Rows are points. The window is the flat piece filled in between its corners: a triangle in 3 columns, a solid with four corners in 4, and so on. A path goes straight from each point to the next, and from the last back to the first. After which points does the path pass through the window?
In the rows, zero is written as 128.

Window (3 x 3):
[[172 156 143]
 [106 103 135]
 [ 78 117 143]]
Path:
(1): [ 80 126 125]
(2): [152 146 127]
(3): [154 137 161]
(4): [153 115 180]
(5): [139 146 101]
(6): [106 113 111]
(7): [108 102 154]
(8): [ 88 106 169]
Through the window after points: 2, 6, 8

Window (6 x 6):
[[ 90 142  79 143  98 108]
 [ 91 117 103 100 147 115]
 [182 102 153 122 112 116]
 [144 162 137 154 148 121]
 [114 196 168  85 171 141]
 [ 76  82 170 141 109 121]]
Path:
(1): [110 134  91 117 135 167]
(2): [145 107 122 161 119 155]
(3): [136 117 136 151 122  91]
(4): [113 175 139 107 134  66]
(5): [105 157 125 117 139 147]
(6): [131 140 129 147 141 183]
(7): [130 156 136 141 142  93]
(8): [121 143 174 118 151  75]
(9): [129 136 155 125 144 180]
(10): [110 142 127 146 138 159]
(11): [104 155 140 142 141  91]
(12): [ 78 146 123 103 144  64]
(13): [ 81 140 111 117 144 138]
(14): [143 103 154 131 135 173]
(15): [147 116 171 125 131 107]
(16): [109 143 102 109 141  84]
Through the window after points: 4, 6

Window, 9 rows:
[[ 98 149 223 145 111 122 133 125 118]
 [ 87 105 117 160 136 144 166 115 132]
 [101 141 145 141 131 135  62 172 122]
 [115 110  93 118 108 140 161  98 125]
 [127  48 118 137 110 133 101 175 115]
 [101 150  96 127 152  84 126 142 129]
 [ 74 135  92 156 101 138 160 215 163]
 [205  57 104 166 107 149 151 112 120]
 [100 145 125  88 180 130 149 113 123]]
Path:
(1): [ 84 125 117 148 128 132 145 157 112]
(2): [111 113 146 138 120 143 135 148  87]
(3): [109 100 154 129 126 138 123 130 155]
(4): [112 104  86 126 136 117 129 137 166]
(5): [110 120  76 135 137 129 142 157 114]
(6): [113 134 120 141 132 126 112 156  99]
(7): [113 122 127 138 132 121 102 145 147]
(8): [ 91 112 119 136 128 126 133 148 174]
Through the window after points: 6

Window, 12 rows:
[[111 133 149 142  96 113 154 104 165  99 150 133]
 [125 172  76  74 156 172 127 218 122 124 102 139]
 [141  78 139 131 121 111 132  74 175 163 156 137]
 [106 119 154  91 110 111  90 121 121 115 106 125]
 [133 126  95 157 113  65 133  54 124 145 152 123]
 [153 110 156 163 137 142 144  94 124 121 104 136]
 [165 196 116 107 165 151  80 205 167 109  93 140]
 [ 83  87 157 171 139  81 126 120 143 137 132 126]
 [108 144 155 150 102 119 120 101 121 178 161 122]
 [125 117 171 125 163  95 138  88 123 122 174 138]
 [106 182  93 104 180 195  84 153 160 102  98 125]
 [ 97 135 170 118 138  85 158  86 154 158 103 121]]
Path:
(1): [107 145 131 135 138 114 123 106 142 139 117 181]
(2): [129 139 132 133 139 114 139 117 149 136 133 108]
(3): [115 134 134 123 142 120 122 129 147 130 133  94]
(4): [106 134 121 131 135 108 120 105 137 142 130 199]
(5): [102 136 147 122 132 110 133 105 148 142 111 152]
(6): [128 130 158 116 142 111 137 112 140 125 121  64]
(7): [134 122 147 133 128 112 121 103 154 146 134  91]
(8): [111 134 143 146 129 101 115  94 143 130 132 196]
Through the window after points: 5

Window (14 x 14):
[[110 129 134 100 137 143 112 159 151 124 137 123 120 122]
 [115 144 177  60 124 176 120 127 144 144 128 118 149 138]
 [116 145 126 131 138  98 108 105 109 134  78 113  91 128]
 [116 122 140 133 138 151 159 141 103 143 130 113 116 139]
 [170 120 113 131  92 142 121 132 104 134 131 147 156 123]
 [180  98 157 137 138 129 136 153  67 126 154 118 113 121]
 [112 147 136  93 113   7 149 161 115 111 166 107 126 143]
 [199 128 111 122 145 116 152 153 148 114  74 137 114 124]
 [106 108 141  79 127 165 124 104 150 157 127 122 112 114]
 [114 120 166 118 131 144 125 139 151 160 116 147 114 123]
 [113 104 149 115 121 106 151 156 127  95 103 123 110 142]
 [ 97 128 153 125 135  84 122 115 158 126 138  97 128 134]
 [108 140 153 105 140 130 138 117 145 113 138 144 113 124]
 [100 108 134  82 143 122 130 136  91 131 132 140 176 150]]
Path:
(1): [143 114 140 102 128 129 130 139 123 127 145 131 121 168]
(2): [135 128 140 100 124 123 117 127 128 121 148 132 112 183]
(3): [121 136 140 101 132 129 141 135 126 120 122 117 142 102]
(4): [111 129 158  95 138 123 137 139 125 130 124 118 137 117]
(5): [115 120 137  99 140 125 124 136 137 132 136 128 105 181]
(6): [121 121 146 109 127 105 127 135 134 129 140 126 111 159]
(7): [113 128 149 109 127 103 138 139 133 127 124 118 129 117]
(8): [117 137 144 122 134 128 143 146 109 122 115 105 148  79]
(9): [132 116 141 113 135 124 129 136 131 137 135 141  98 178]
(10): [137 118 133 108 126 137 126 136 121 135 135 132 115 167]
(11): [132 126 146 105 127 130 135 149 121 123 119 126 135  98]
(12): [122 131 144 111 137 119 140 142 128 126 102 119 130  98]
(13): [134 124 137 104 139 116 131 134 138 126 123 131 110 155]
(14): [115 123 132  98 131 112 123 135 146 127 134 134 112 172]
(15): [ 91 142 144 104 129 130 148 140 127 135 116 111 149  77]
(16): [132 124 143 108 127 124 137 145 117 128 131 127 141 116]
Through the window after points: 6

Window:
[[ 80 156 104 119 160 143 168 128 131 114 109 187  69 156]
 [161 123 149 116 125 118  97 175 121  79 154  91 105 100]
 [150 146 162  77 112 161 189 107 114 146 108 126 118 155]
 [167 123 141 146  99 123  78 176 107 141  96  93 103 118]
 [130 100 123 149 105 147 130 163 134 121 114 101 162 118]
 [127 161 129 141 130 105 107 113 173 131 105 131 154 133]
 [148  93 168 150  75 138  98 148 120  97 168 144  64 121]
 [134  87 183  97  99 105 100 174 110 128 111 124 134 111]
 [ 85 177 115 155 147 157 101 114  65  96 186 203  91 151]
 [139 125  88  82 166 165 160  79 117 123 109 207 101 157]
 [153 114 172 175 166 113 128 136 137 129  89 102 145 105]
 [ 66 135  93 121 174 154 114  88 112 142 177 167  63 145]
 [177 103 154 137 113  98 126 190 125 144 154 119 123 142]
 [118 135 106 156 134  73 147  91 112 113  89 107 149 144]]
Path:
(1): [115 111 141 135 144 125  90 156 133 100 133 112 119 182]
(2): [153 126 119 150 108 112 121 150 113 145 129 141 114  73]
(3): [137 150 132 118 118 131 139 128 124 138 121 137 114 110]
(4): [127 116 152 119 143 137 125 119 133 110 120 116 123 187]
(5): [108 121 133 126 164 144  89 109 128 104 127 131 117 196]
(6): [131 150 111 134 121 129 149 126 105 140 137 172  98  87]
(7): [139 140 129 136 140 115 139 136 125 141 108 137 125 106]
(8): [130 128 134 131 146 125 117 129 124 121 112 119 131 152]
Through the window after points: 3, 5

Window:
[[145 151  92 171 127 153 124 156 102 132 101 114 108 132]
 [146 140 165 141 102 120 160  99 147 175 170 144 157  91]
 [ 89 163 147 107 115 132  36 133 130 113 100 142 131 119]
 [126 174 169 125 150 165  87 117 123 117  89 151 121  73]
 [135 127 182 139 117 125 163 155 158 134 160  97 138 108]
 [159 150 127 115 130 143  63 144 147 117 116 131 143  84]
 [125  72 136 105 120 142 142  86 145 146 122 150 125  77]
 [138 142  97 173 132 126 129 182  90  95  57 112 183 140]
 [155 121 149  90 101 150 173 132 155 177 125 123 148 135]
 [116 155 150 101 164 136  93  77 155 147 131 107 138  84]
 [182 151 124 122 124  83 189 169  99 125 127 113 127 152]
 [186 146 138 178 162 123  93 154  89 119  81 120 126 166]
 [172 139 141 139  96 137 165 125 105  96 135  93 157 145]
 [117 124 165  87 157 166 103 102 121 156 175 144 146  79]]
Path:
(1): [134 148 136 139 123 122  85 125  93 146 100 103 159  76]
(2): [157 144 151 110 126 132 107 132  99 159 113 111 144 103]
(3): [131 135 126 134 129 139 128 122 140 102 124 143 137 123]
(4): [152 154 110 141 125 154 134 126 148  80 126 130 151 169]
(5): [152 124 163 127 108 119 149 143  87 156 107  98 150  86]
(6): [143 121 159 120  93 137 130 149 116 164 113  92 126  84]
(7): [139 142 146 129 152 128 154 124 164 110 153 146 152 143]
(8): [161 138 137 109 136 148 182 135 175 121 142 162 122 166]
Through the window after points: 4, 6

Window:
[[146  84 137 162 168 150 142  70  48 104 124 164 122 109]
 [171 208 112 133  92 138  99 146 135 154 164 163 160  80]
 [136 153 144 119 132 133  84 139 161 137 163 102 148 129]
 [150 141  86  86 127 152 146 151 102 136 143 153 179 135]
 [216 120 124  90 161  77 161 182 138 118 107  96  59 111]
 [ 52 139 141 108 124 120 125 134 117 131 161 123 143 115]
 [148 111 129 159 102 138  86 176 129 154 120 125  74 142]
 [133 138 140 103 146  83  61 121 104 149 148 148 117 143]
 [ 78 122 167 132  86 167 110 171 136 135 227 169 163 110]
 [164 146 167 119 125 142 163 123 179  86 107 172 109 141]
 [116 122 141 158 170 125 151 146 180 137 191 137  43 117]
 [142 111 117 141 123  87 180 133 136 151 124 127 191 146]
 [179 126 131 148  77  98 140  83 191 171 149 104  81 144]
 [141 139 192 134 118 151 166 111 120 148 124 143 139 173]]
Path:
(1): [144 139 141 153 131 118 140 139  99  91 168 128 114 141]
(2): [156 151 118 123 112 108 137 139 134 119 144 122 111 136]
(3): [145 126 159 113 136 150 126 132 154 172 140 157 142  93]
(4): [135 126 133 104 156 147 109 139 157 198 111 145 149  87]
(5): [153 141 136 131  88 121 112 131 116 122 152 135 135 147]
(6): [142 152 134 136 117 124 122 146 135 123 171 131 132 125]
(7): [128 111 164  96 149 158 106 136 171 188 125 143 114 103]
(8): [140 105 144  83 161 140 135 117 175 170 116 142 142 101]
(9): [129 134 148 146 112 120 130 138 121 111 160 127 122 158]
(10): [133 171 126 157 103 131 123 150 123 111 178 126 129 163]
(11): [120  96 163 100 151 117 109 128 145 165 151 159 118 100]
(12): [145 113 163 134 135 139 129 146 145 180 115 164 111 101]
(13): [138 158 110 145 111 124 116 143 136  94 182 113  96 158]
(14): [152 141 148 137 128 125 132 144 128 118 149 128 118 146]
(15): [143 122 146  99 129 122 124 125 147 165 130 131 123 113]
(16): [138 110 129 114 146 129 136 119 142 158 128 139 107 108]
Through the window after points: 2, 6, 10, 12, 14, 16

Window, 14 rows:
[[134  99  97  78 117 112 180 125 139  76 114 122 102 157]
 [132 106  77 145 126  81 154  96 152 123  85 136 152 110]
 [ 88 121 120 115 128 103 133  85 154 163  58 166 155 118]
 [114 157  88 146 108 171 178 134 118 134 131 118 175 163]
 [104 130 117 132 175 131 155 159 137 100 138 144 159 138]
 [105 121 103 170 171 117 147 141  25  86 126  60 129 192]
 [166 117 122 129 131  85 149 134 107 149 109 151 134 141]
 [118 114 115 151 153 158 205 131 110 134 127 100 104 154]
 [126 112  76  88 119 104 159 143 130 165 161  97 132 130]
 [183 167  95  87 118 120 137 126 122 132 105 175 140  43]
 [110 116 137 129 190 126 147  73 116 128 145 162 160 159]
 [123  50 147 111 140 150 146 127 118 130 167 174 139 102]
 [152 157 127 132 106 165 143 120 175 130 131 126 120 117]
 [138 129  69 136 138 123 132 148  76  84 133 175  80 122]]
Path:
(1): [104 132 118 118 103  88 168 127 116 125 138 134 135 139]
(2): [162  91  57 107 167 148 145 131 136 138 121 110 120 124]
(3): [126 110 100 133 156 147 159 151 121 126  97 105 130 147]
(4): [114 153 104 146  99  98 175  76  87 103 169 145 141 145]
(5): [ 90 152 141 136 120 107 197 117 145 120 168 156 103 128]
(6): [142  83  87 116 158 161 127 123 100 123 100 124 163 128]
(7): [154 106 100 120 143 147 148 130 137 131 120 145 123 141]
(8): [105 135 123 120 115 107 177 116 132 125 136 148 147 108]
(9): [100 134 130 110 104  87 163 112 116 116 152 137 120  93]
(10): [138 100 104 122 167 143 158 122 127 115 109 139 140 170]
(11): [148 114  88 128 160 130 136 123 140 133  94 130 131 123]
(12): [116 159 108 127  99  99 180 130 111 114 145 125 134 143]
(13): [ 83 132 119 116 112  76 173 110 116 117 149 140 140 114]
(14): [182  93  76 147 160 163 141 124 141 122  78 131 124 143]
(15): [134 108  98 118 163 154 138 136 134 110 120 121 131 177]
(16): [ 97 120 121 164 127  99 189 114  85 123 139 130 122 121]
Through the window after points: 1, 3, 9, 13
